Each row of a before or after table is a point. The points were changed in one or more steps. Then noise was added and the rows were shuffled. The steps act on columns, c1 being the first. What was done? A step turns or swaps two columns, mirrors them in a line or flattens them onto one, adds a multiple of one to another, or multiplies or shifts one. Angles are multiples of 10 degrees, from the lower column toward the higher: turns from -170 to 170, lines from 10 to 170 but not 90. Use the fewest steps. Two steps may share a column if one is a turn and the other turns, adds or multiplies; they go together, in the order done. Otherwise the lowest column goes first.

Before (8 x 2)
[[ 52 -61]
 [ 33 -14]
 [  3  13]
 [-12 -22]
 [  9 -32]
 [ 64  26]
 [ -4  36]
 [ 56 -30]]
After (8 x 2)
[[ 56  44]
 [-30  80]
 [-22  -3]
 [ 28 -20]
 [  7  31]
 [  9  -3]
 [-26  28]
 [  1  61]]
Steps: mirror c1 and c2 in the line at 30 degrees

Before (9 x 6)
[[ 36  82 -38  17  11  58]
 [  6   0 -25  35   1   2]
 [-32  -7   5   5  -4  13]
 [-19  -2 -41 -29 -18   7]
 [ 34 -41  74 -41  -9 -67]
 [-34  11   0  20 -57  10]
 [  6 -55 -38   4 -45  56]
 [  7 -36  42 -12   3 -80]
 [-40  39 -20  25  15  75]]
After (9 x 6)
[[ 34 -78  75 -40  -9  10]
 [ 10 -93  38 -13   3   5]
 [  6  34 -42   3 -46  52]
 [-19   3 -43 -28 -17   3]
 [-38  82 -18  21  14  -9]
 [  9   0 -25  33   1  -2]
 [-30  10   9   5  -2   8]
 [ 34  83 -40  19  11 -40]
 [-31  14  -1  21 -55  -7]]
Steps: turn c2 and c6 by -70 degrees; multiply c6 by 0.7

Before (14 x 12)
[[-18 -22   4  32  -2   3  27   8  13  19   8  -6]
 [ -6 -20  -5  20 -10   1  23 -12   4  -3 -10 -11]
 [-15  29   0  -3 -11  10  23 -33 -22 -23 -12 -11]
 [ 21  24  11   5  14  -7  -3   3 -26 -19 -21  14]
 [ 32  -1  20   5  14  17  -1 -12 -26  21 -14 -12]
 [ 21 -14  10  -7  10  16 -21   5  16  12   7  21]
 [ 23   7  19  24  -8  -6  17  15  -5 -27  -5 -23]
 [-15  21  -2  18  -2   7   9   5   5  14  10 -25]
 [-14  22   4   6 -29 -14 -24 -10   3  13 -19  18]
 [ -9 -21  -2  15   1  26  20   4 -27 -31  17 -25]
 [-20 -14  -9   0  12 -13 -20 -38 -17 -14  -9 -24]
 [ 15   7 -11  39 -10 -21   3 -26  -8 -15 -15  18]
 [  6 -17 -14   6 -19 -20   5  11   6  -3   9  15]
 [ -2 -10  31 -11 -23  -5  16 -12 -21 -17  24   9]]
After (14 x 12)
[[ 32   1  10   5  13  17 -24 -31   9  22 -14 -12]
 [ 22  32  -4   5  13  -6 -22   7  13 -21 -21  14]
 [-21 -18 -15   0  11 -14 -10 -96  24 -14  -9 -23]
 [ -5 -26 -12  20 -11   1  -5 -31 -23  -3 -10 -13]
 [ -8 -25  10  16   0  24 -33  10 -10 -31  18 -24]
 [ 16  10 -22  39  -9 -23  -8 -65  -2 -17 -15  17]
 [ 24   8  16  25  -9  -5 -10  37 -13 -28  -4 -24]
 [-15  29  -9   6 -30 -13  11 -25  21  12 -20  18]
 [-14  38  -8  -3 -11  11 -28 -81 -15 -24 -12 -11]
 [ -2 -12  46 -12 -22  -4 -26 -28  -7 -16  23   9]
 [-19 -30   9  31  -2   3   3  21 -29  21   9  -5]
 [  7 -22  -8   6 -20 -19   4  27  -8  -3   9  14]
 [ 22 -18  15  -8  11  16  22  11  15  12   7  22]
 [-15  29   5  17  -4   7   2  12 -10  14  11 -26]]
Steps: multiply c2 by 1.3; add 0.7 times c11 to c3; turn c7 and c9 by -110 degrees; multiply c8 by 2.5

Before (13 x 20)
[[-14 -32 -15 -14 -28  -4   7   3  50  77  18  -9 -20   4 -14  15  -4 -17
  -58   1]
 [ -5  46   2 -13   5  -6  10   6 -23 -19  18   3 -14  13 -29 -27   3 -23
  -66   4]
 [ 15  13 -13 -25   5  25   4 -16 -16 -27  11   4  16   5 -25  11   0 -24
   -4  12]
 [ -8  38 -10 -25 -11  28   3 -34 -26 -13  -1   3 -21 -62   5  -3  14 -19
  -17  19]
 [ 17  47 -18 -23   8  28   8   8 -22 -23 -14   5   1  -2 -17   2  18 -18
  -34 -32]
 [ 56  30 -22  13   6  37 -11  -3  -4  10   6 -35 -19  14 -26   3 -45 -21
  -21  13]
 [ -3  38   3 -23  12  43  -7  10   0  65   8  -4   4  -3 -17  14  -5   9
  -11  20]
 [-25  29  12 -17 -18   6 -14 -17   0  -9 -59  -2 -11   4 -23 -10   8 -23
  -15 -32]
 [  9  43  -4 -23   9  10  14   8 -19  -8 -52  10 -15  -3 -25  16   7 -10
  -13  19]
 [-25  42 -14 -25 -16  10  11  11   1 -12   4  10 -18  11 -28  -3 -12 -20
  -15 -31]
 [-26  21 -23 -12   6  14  11  12 -29 -15  -3  -9  19  12 -17   2   2  16
  -21  -2]
 [-15  42   0 -12 -16   0  -7 -29  95 -17  13   2 -20  14  27  15  -9 -17
  -16  19]
 [-19  -4 -23 -12   8   1 -42   4 -19  -1   4  -7  -7 -23 -13  15   5 -19
  -12  18]]
After (13 x 20)
[[ 16  30 -24  13   6  39 -12  18  -5  11   7 -36 -16  56 -25   4 -47 -22
  -22  12]
 [  4  11 -13 -24   6  27   5 -32 -17 -27   9   4  14  13 -26  11   1 -24
   -3  13]
 [ 10  45   2 -14   5  -6  10  21 -21 -20  18   2 -12  -5 -30 -29   4 -20
  -64   7]
 [ 14  22 -23 -14   7  16  12  -4 -29 -16  -2 -12  21 -26 -15   4   3  15
  -22  -1]
 [  6  29  13 -15 -18   5 -18  -6   1  -9 -60  -2 -12 -27 -24 -10  11 -25
  -17 -30]
 [  1 -32 -15 -11 -28  -4   6  24  49  77  18  -9 -19 -14 -13  15  -7 -18
  -57   3]
 [ 13  41  -1 -13 -15  -2  -7 -10  97 -16  11   0 -19 -17  28  14  -7 -15
  -15  21]
 [ -3  40   2 -22  12  43  -7   7  -1  67   7  -4   1  -3 -17  11  -6   8
   -7  17]
 [-61  38 -12 -25 -13  28   1 -12 -29 -13   1   5 -22 -10   5  -7  13 -22
  -18  18]
 [ 12  40 -16 -28 -14  11   9  28   0 -14   5   9 -19 -23 -28  -2 -12 -19
  -14 -29]
 [ -5  43  -3 -23   9  10  12  24 -17  -4 -53  10 -14   9 -25  18   8 -10
  -11  19]
 [ -4  48 -18 -22   5  27  11   8 -21 -23 -13   7   0  19 -17   4  18 -19
  -34 -30]
 [-25   1 -25 -13   9  -1 -41  12 -21  -1   4  -7  -8 -21 -15  15   4 -19
  -11  19]]
Steps: swap c1 and c14; add -1 times c13 to c8

Before (11 x 64)
[[ -7  15   4 -40  -4 -16  -2 -24   2  40  -9 -59  18 -12  27   0 -14   0
   -7 -10  21  11 -21  -2 -15   5  -3 -22  12   2 -18  38  -8  19 -13 -20
    0   2  20   4   4  -8   3  -2  -2 -21  18 -10   8   9  41   2  34 -40
  -11 -12   1 -15 -10  -6   7 -37  12  -6]
 [-20   4 -11 -14 -21 -10 -11  -4 -11  24  24  -4  24  17  -3  -7   9 -18
  -22  55 -15 -10  13   1  20  10 -22  -7  -9  25  29   9  -1 -14 -11 -15
   18  11  14   1 -16  16  -9  12  -3 -16   4  10  22   3   6  16  19 -13
  -16 -22   8   1 -12  19   7 -25  18 -12]
 [-18  13  -7 -32  72 -59  19  -1  -3  -4  -9   5  19  -3  11   7 -20  19
   25   9   8   6  -2  22  -6   6  14   9   6  23 -17  19  48   3  -4  41
  -23   3 -12  -1  28 -10   3   7   2 -18  -6 -16   7 -36 -29  -7  15  24
   -9  -1 -13 -19  -3   7   2 -39 -32   6]
 [ -5  16  -7 -37 -23 -25  20 -25  -8   7  -3  11  25  -3 -12   5  12  -8
   16 -14  10 -35   3 -11 -10   7 -25   9   1   0 -12   6 -12  -7  -2  -7
   -9  -1 -55  -6 -10 -13   3 -22   2 -21  -8  -9  24  12 -10  10  24   3
  -14  -1   9 -16  -7  64   8 -30 -10   0]
 [ 21   9  30 -32 -34 -20  10 -30  17  33  -9  -5 -65   1 -31 -14 -31  26
  -15  -8  14  -6 -13  -4 -17   0  -8  39  -1 -14 -24  24  -8 -10  17  -9
   46  15  21 -10 -18 -10 -31   7  -8 -18  -6 -16  12  -8 -10  19   4  26
  -12 -20 -27 -15 -17 -11 -20 -41  -2  -4]
 [ 76  15  -6 -21 -30 -16 -51 -28 -10 -46  19  13 -18  -2 -14 -15  10  -7
  -28  71  13  13   9  -4  54 -33   1  -6  10 -10  30  -3   8  15  -2 -15
    2  17  13  -1 -15  31  -6 -41  -4 -19   2 -11   7  16  24  -3  -4  29
   25  46  12   2 -19  35  -1 -37 -24  -3]
 [ 36   8  -8  -5  38 -15  12   5 -11  33  20  12 -35   0 -18 -45   6 -17
  -21  43  18  11  11  39  -3   4  -9  -9 -19 -10  11  15 -19  18 -13  28
  -21  -3 -33  13  -5  19 -20 -19   1 -19  14  -4  50  20 -25  -7  25  -1
    7 -16   4  52 -12 -11   7 -19  13  19]
 [-17 -19 -11 -34  -9  -2 -47  16  38  23   3   4  24   4   6  -3   6   6
   10 -16  10   6  13  15 -11 -21  -7 -22  13  11 -11 -13  38 -10  -9 -11
  -15  21  19 -12  13   6 -22   4   1  25  -6 -25  26  18 -24   3  12  11
  -13 -13  -2 -19  37 -10 -18 -30  14  25]
 [  4 -72  11 -16 -19 -19  -7 -19 -15 -73  14  14  18  -9 -17   6  10 -19
   69 -15 -10  -5  14   5  25  -3   7   4  11  22  12 -10  17  16  -2   6
    5  -8 -21   3 -15  11  -1   0  -1  -7  -7   0   8  -8   2  12  12  29
  -15  -3  -1  30  -6 -12 -43 -40  12  11]
 [ -7 -31   2  21  16 -11  17 -34   8 -75  11 -20  29  -2 -23   5  10   7
  -25 -14   2   6 -62   3 -11  10  20 -21 -95 -14 -26  -7 -18  14   0 -20
  -21 -13   2  11  -8  20   6   3 -40  11  31 -13   7 -23 -28  -4  -3   1
   -7 -15  -9 -13 -16  -9   6  66  12  11]
 [ -9   1   9 -23 -10 -13  21 -28 -11  36  19   4 -34  46 -27   4  -3   6
  -21 -14  19  -7 -29  16   5 -21 -31 -25  10  -2 -27  -9   3  18  -9   0
    5   4  15  -8  -1   1  -3 -21 -31 -15  -4  -9  37 -12  -7  -2  24  13
   14 -20  -2  63 -25  -9   4  91 -35  -7]]
After (11 x 64)
[[ -7 -31   2  22  16  -9  17 -35 -11 -74  10 -21  28   0 -23   5   9   7
  -26 -13   1   7 -61   3 -11  10  20 -20 -95 -16 -25  -8 -17  12   4 -18
  -21 -14   1  11  -8  19   5   2 -40  10  32 -12   7 -24 -29  -3  -5   1
   -7 -15 -10 -11 -16  -4   4  66  12  12]
 [-19   4 -10 -15 -22 -10 -11  -4  18  24  24  -5  24  19  -3  -7  10 -20
  -22  54 -16 -10  14   1  20  10 -23  -6  -9  27  29  10   0 -13  -2 -15
   18  10  15   0 -15  15  -9  11  -4 -16   2  10  21   3   5  19  19 -13
  -17 -21   7   2 -13 -15   7 -25  20 -13]
 [ 36  10  -9  -6  37 -14  10   6   7  33  22  12 -35   0 -17 -46   6 -17
  -20  42  18  12  11  38  -4   4 -10  -9 -18 -10  11  14 -19  17  14  26
  -21  -2 -33  11  -6  19 -19 -18   2 -20  15  -3  49  20 -24   3  24  -2
    7 -16   5  53 -13  16   5 -18  14  20]
 [-18  12  -8 -32  70 -59  19  -2   5  -3 -10   5  19  -3  11   7 -20  19
   24   8   8   6  -3  21  -6   6  15  10   7  23 -17  19  48   4   8  42
  -23   3 -12   0  27  -9   2   6   1 -20  -5 -16   8 -35 -29  -3  16  24
   -8  -1 -14 -19  -3  -6   0 -38 -32   6]
 [ -6  15  -7 -36 -25 -26  20 -25  28   6  -3  11  27  -4 -12   4  12  -8
   16 -14  10 -35   0 -10 -10   8 -26   9   2   0 -12   6 -12  -7  -2  -8
   -9  -2 -55  -5  -9 -12   3 -22   1 -22  -7  -9  25  11 -11   9  24   3
  -13  -2  10 -16  -9 -66   9 -31  -9   1]
 [ 76  14  -7 -21 -31 -17 -52 -28  20 -47  18  13 -17  -3 -14 -14   8  -8
  -28  71  13  14   9  -3  52 -33   1  -8  10  -9  31  -3   7  16   2 -17
    1  17  14  -2 -15  31  -6 -43  -4 -19   1  -9   8  16  24  -3  -4  29
   26  44  11   0 -20 -36  -1 -37 -25  -3]
 [ -9   0  10 -23 -11 -14  21 -27   8  35  19   4 -35  46 -28   3  -4   7
  -24 -14  18  -6 -28  18   5 -21 -32 -25  11  -1 -27 -10   2  17   7  -1
    4   4  14  -9  -2   1  -2 -20 -31 -16  -5  -7  38 -13  -7   3  24  13
   14 -21  -3  63 -24   4   3  90 -35  -7]
 [-18 -20 -11 -34 -10   0 -47  16 -39  22   3   4  25   4   7  -4   6   6
   10 -16  10   5  12  16 -10 -20  -7 -22  13  12 -10 -12  38 -11   6 -11
  -14  21  20 -12  13   7 -21   5   0  25  -5 -25  25  18 -25   8  12  13
  -14 -12  -1 -18  38   2 -18 -28  16  26]
 [ 22   8  30 -33 -35 -19   9 -27 -20  34 -10  -4 -65  -1 -31 -13 -30  26
  -14  -8  14  -5 -14  -3 -16   0  -8  40  -2 -15 -24  24  -8 -11 -25  -9
   46  13  20  -9 -18 -11 -30   6  -8 -17  -6 -16  11  -7 -11   4   4  24
  -13 -19 -28 -15 -17  -4 -20 -41  -1  -3]
 [  4 -71  10 -17 -19 -18  -8 -19  10 -73  13  13  18  -9 -17   7  10 -20
   68 -15 -10  -5  14   6  26  -3   9   4  12  22  13 -13  18  14  -6   6
    5  -9 -20   3 -17  11  -2  -1   0  -7  -7  -1   9  -9   3  10  12  28
  -14  -4  -1  30  -5  10 -44 -42  12  12]
 [ -7  16   5 -39  -4 -17  -1 -24  -3  40 -10 -59  19 -12  29  -1 -13   1
   -7 -10  21  12 -22  -1 -14   4  -3 -22  11   2 -17  37  -8  18   8 -20
    2   3  21   5   4  -8   3  -3  -1 -22  18  -9   8   8  41  10  34 -40
  -11 -12   1 -15  -9  -3   8 -37  11  -7]]
Steps: turn c9 and c60 by -160 degrees; add 0.3 times c8 to c60; mirror c35 and c52 in the line at 110 degrees
